Each wall is flat, endless, passes through zero and stands at right angles to its row. A trip goes straight from one point to another. List the walls that it crosses, first one first.

Walls:
(1): [0.56 0.49 0.26]
(2): [-0.16  0.47  0.38]
(3): [-0.37 -0.34  0.37]
(4): [0.11 0.01 0.00]
(5): [-0.07 -0.10 -0.24]
(6): [ 0.24 -0.19  0.21]
(7): [-0.03 -0.12  0.63]
Trips:
[-0.10  0.09  0.24] to [-0.48  0.42 -0.57] -> 6, 1, 7, 5, 3
[ 0.16 -0.11  0.15] to [ 0.20  0.14 -0.32] -> 3, 7, 5, 6
[-0.30  0.32 -0.26] to [-0.03  0.55  0.22] -> 1, 5, 7, 4
[ 0.23 -0.22  0.34] to [-0.07  0.13  0.30] -> 2, 4
[ 0.04 -0.21  0.23] to [-0.10  0.05 -0.41] -> 4, 5, 7, 6, 3

Walls:
(1): [-0.20  0.00  0.18 -0.15 -0.26  0.04]
(2): [ 0.35 -0.27  0.39 -0.08 -0.37 -0.04]
(3): [ 0.31 -0.21 -0.12 -0.18  0.11  0.07]
(4): [ 0.54  0.10  0.38 -0.33  0.43  0.06]
(5): [-0.28 -0.31 -0.36  0.22 -0.35 -0.41]
(6): [ 0.25  0.33  0.01  0.19 -0.11 -0.25]
(7): [ 0.52 -0.13  0.11  0.09  0.21  0.25]
(8): [-0.30  0.04  0.22 -0.31  0.16  0.29]
(9): [-0.30 -0.56 -0.03  0.18  0.39  0.03]
(10): [-0.17  0.21  0.14  0.42 -0.16  0.28]
Trips:
[ 0.15  0.19  0.46 -0.39  0.21  0.51] to [0.06 0.03 0.17 0.41 0.27 0.26] -> 1, 9, 2, 3, 6
[-0.16  0.04  0.34 -0.06  0.18 -0.35] to [-0.04  0.21  0.15  0.00 -0.14 -0.24] -> 9, 5, 8, 10, 4
[-0.42  0.13 -0.32  0.18 -0.46  0.21] to [-0.17 -0.48  0.53 -0.11  0.69  0.29] -> 8, 9, 5, 7, 4, 3, 10, 1, 2
[-0.20  0.13 -0.41 -0.09  0.00 -0.47] to [ 0.06  0.58 -0.16 -0.07  0.16  0.03] -> 5, 4, 10, 8

Walls:
(1): [ 0.06  0.08  0.41  0.39 -0.34 -0.21  0.43  0.23  0.17]
(2): [ 0.34 -0.07  0.09 -0.25  0.13 -0.11 -0.23 -0.28  0.25]
(3): [-0.18 -0.33 -0.32 -0.27  0.42 -0.20 -0.16  0.34 -0.02]
(4): [ 0.00 -0.05  0.03  0.08 -0.17  0.35  0.02 -0.15 -0.32]
(5): [-0.34  0.31  0.23  0.05 -0.29 -0.13  0.29  0.55 -0.05]
(6): [-0.37  0.10  0.10  0.25  0.43 -0.35  0.20  0.31 -0.11]
(7): [-0.31  0.01  0.17 -0.26 -0.15  0.38 -0.24 -0.07 -0.36]
Trips:
[ 0.46  0.44  0.48 -0.20  0.28  0.01  0.26 -0.22  0.23] to [ 0.21 -0.26  0.08  0.37  0.05 -0.67 -0.17 -0.12 -0.31] -> 6, 3
[ 0.56  0.04 -0.04  0.03 -0.01  0.03  0.65  0.41  0.29] to [ 0.08 -0.03  0.49  0.02 -0.19  0.43  0.05  0.24  0.41] -> 6, 2, 4, 7
[-0.41  0.04  0.10 -0.09 -0.02  0.07 -0.61  0.07  0.18] to [-0.38 -0.05  0.25  0.17 -0.37 -0.16  0.34 -0.22 -0.32] -> 6, 2, 4, 3, 1
[ 0.32  0.16  0.21  0.53  0.05  0.31 -0.09 -0.22  0.02] to [-0.30  0.51  0.01  0.03  0.50 -0.09  0.11 -0.08  0.17] -> 6, 4, 2, 5, 1, 3
[-0.23  0.07 -0.10  0.25  0.61 -0.05  0.17 -0.10 -0.37] to [ 0.08 -0.06  0.41  0.16  0.43 -0.37  0.39 -0.35 -0.17] -> 4, 1, 2, 3

Walls:
(1): [-0.10  0.08  0.25  0.29  0.10  0.01 -0.17  0.03  0.80  0.34 -0.13 -0.21]
(2): [-0.07  0.05 -0.15 -0.22  0.31  0.22  0.37  0.21  0.19 -0.04  0.30 -0.15]
(3): [-0.18  0.01  0.31 -0.13  0.13 -0.05  0.05  0.24 -0.07  0.22 -0.29  0.39]
(4): [-0.22  0.15 -0.01  0.39 -0.06  0.26 -0.30  0.32 -0.19 -0.16  0.31 -0.25]
(5): [ 0.14 -0.27  0.10  0.04 -0.25  0.13  0.13  0.30 -0.08 -0.25  0.36 -0.36]
(6): [-0.55  0.30  0.14  0.16  0.19 -0.28 -0.07 -0.04  0.37  0.47  0.20 -0.38]
(7): [ 0.26  0.07 -0.32  0.10  0.04  0.12 -0.15 -0.46  0.34 -0.26 -0.10  0.02]
(8): [ 0.31 -0.29  0.11  0.14 -0.28 -0.64 -0.27  0.06  0.13 -0.22  0.43 -0.14]
Trips:
[-0.09 -0.15 -0.38  0.02  0.08  0.08 -0.29  0.30 -0.02  0.13  0.02 -0.06] to [-0.03 -0.01  0.20  0.17 -0.43 -0.40  0.18  0.27  0.28  0.47  0.37  0.14] -> 8, 3, 2, 4
[-0.12 -0.18  0.22 -0.01  0.28  0.22  0.03 -0.34  0.45  0.04  0.27  0.48] to [ 0.03  0.00  0.18  0.38 -0.24 -0.03  0.35 -0.37 -0.20  0.28  0.04  0.63] -> 2, 6, 1, 7
